Each row of a before or after table is a point. One or more steps were done to the points. Then noise was added and the rows were shuffled. The steps act on how far a point lies along the listed directions, d1 being the first. Name the steps. A step turns or swaps two directions, mirrors them in a line or flattens them onto one, adds a multiple of one to another, or multiplies one. Angles are multiples of 10 degrees, from the lower direction toward the higher: turns from -170 to 170, lines from 10 to 170 but not 90. Use the fewest steps. Two steps may share a direction if one is a turn and the other turns, adds or multiplies; they go together, in the order done. Otherwise the lowest direction goes first.

Directions:
(1): [28.9, -7.1, -4.0]
(2): [6.8, 12.8, 26.4]
(3): [4.5, 26.3, -13.9]
Before:
[[3.6, 4.3, 2.3],
[3.9, -0.6, -4.8],
[-3.8, 2.7, -4.0],
[4.6, 0.9, 0.3],
[-1.7, 2.2, 3.6],
[-3.6, 2.2, -0.4],
[9.6, 0.2, 1.6],
[-2.1, 5.3, 0.7],
[-4.1, 0.3, -5.1],
[-2.6, 5.0, -0.2],
[-5.7, -4.9, -11.3],
[-2.6, 0.3, 4.5],
[-4.7, -5.2, 3.3]]
After:
[[2.5, 4.3, 4.1],
[3.5, -1.6, -2.9],
[-8.8, -1.0, -5.6],
[2.8, -4.1, -1.6],
[-1.3, 1.0, -5.1],
[3.9, 2.4, -2.9],
[-3.8, 0.6, -2.5],
[4.3, 3.6, -1.8],
[-5.6, 3.5, 0.9],
[3.7, 4.9, 2.1],
[3.7, 0.6, -0.2],
[0.9, 6.5, 11.8],
[2.9, -6.4, 4.9]]
Steps: turn d1 and d2 by -160 degrees

Directions:
(1): [-20.6, -30.2, -13.0, 12.3, 1.6, -16.6, -25.4, -6.3, 9.4]
(2): [-29.5, 11.2, -23.9, -25.6, -20.3, -0.5, 8.1, 2.8, -1.9]
(3): [-4.4, -13.8, 30.7, -11.1, -24.4, -4.1, 5.7, -27.9, -3.5]
(4): [2.8, -24.4, 4.2, -34.6, 20.0, 19.7, -3.9, 8.2, 5.2]
(5): [25.9, 2.9, -10.2, -11.6, -20.8, 0.2, -32.9, 1.3, -16.7]
(6): [-8.7, 9.9, 26.7, -6.9, -6.5, -17.4, -13.6, 32.4, 14.0]
Before:
[[4.8, -3.5, 0.6, -1.9, -1.5, 5.4, 1.7, -6.8, -3.1],
[3.1, -1.9, 0.9, -4.0, -7.9, -1.4, -1.4, -7.6, -3.4],
[-3.8, 6.5, -1.0, 1.8, -3.3, 1.2, 3.8, -1.9, 1.6],
[-5.0, -1.5, -4.2, 1.5, 2.2, 4.2, 10.7, -9.0, -1.2],
[-5.9, 0.8, -5.6, -9.7, 0.6, 0.1, 1.3, 4.7, -4.3],
[4.4, -5.9, -0.8, -3.6, 1.7, 2.3, -7.8, 1.8, -1.5],
[-0.8, -3.9, 1.2, -8.5, 1.2, 2.7, -1.5, -1.2, -0.7],
[-7.1, 3.9, -13.1, -8.4, -4.8, -0.2, 0.0, 2.6, 0.0],
[-5.8, -0.6, 5.1, 6.9, -1.1, -4.1, 0.2, -0.9, 3.6]]
After:
[[-19.1, -1.6, -2.4, 0.5, 5.4, -4.4, 12.9, -0.8, 2.6],
[-4.6, -2.6, -5.5, 2.4, 1.3, -2.3, -2.7, -2.6, 0.2],
[-24.8, 1.7, -3.4, -1.2, 6.5, -1.9, 24.0, -1.4, 9.6],
[7.2, 6.3, 4.5, -0.3, -8.0, 1.0, -2.2, -1.1, -5.2],
[0.8, -0.7, -6.4, 7.9, 2.0, -1.4, -3.8, -0.3, -1.1],
[-5.3, 2.1, 4.1, -4.5, -0.4, 3.7, 4.7, 0.0, 3.9],
[-1.3, -7.6, -0.3, -8.0, -0.6, 5.6, 2.1, -8.4, -3.0],
[2.6, 3.1, -9.1, -2.3, 3.7, 1.8, -0.6, 4.6, 0.2],
[4.9, -5.0, -6.6, -1.9, 1.4, 4.0, -6.6, 0.8, -1.9]]
Steps: turn d1 and d4 by -110 degrees; turn d4 and d6 by 40 degrees; turn d3 and d5 by 110 degrees; add -1.5 times d2 to d5
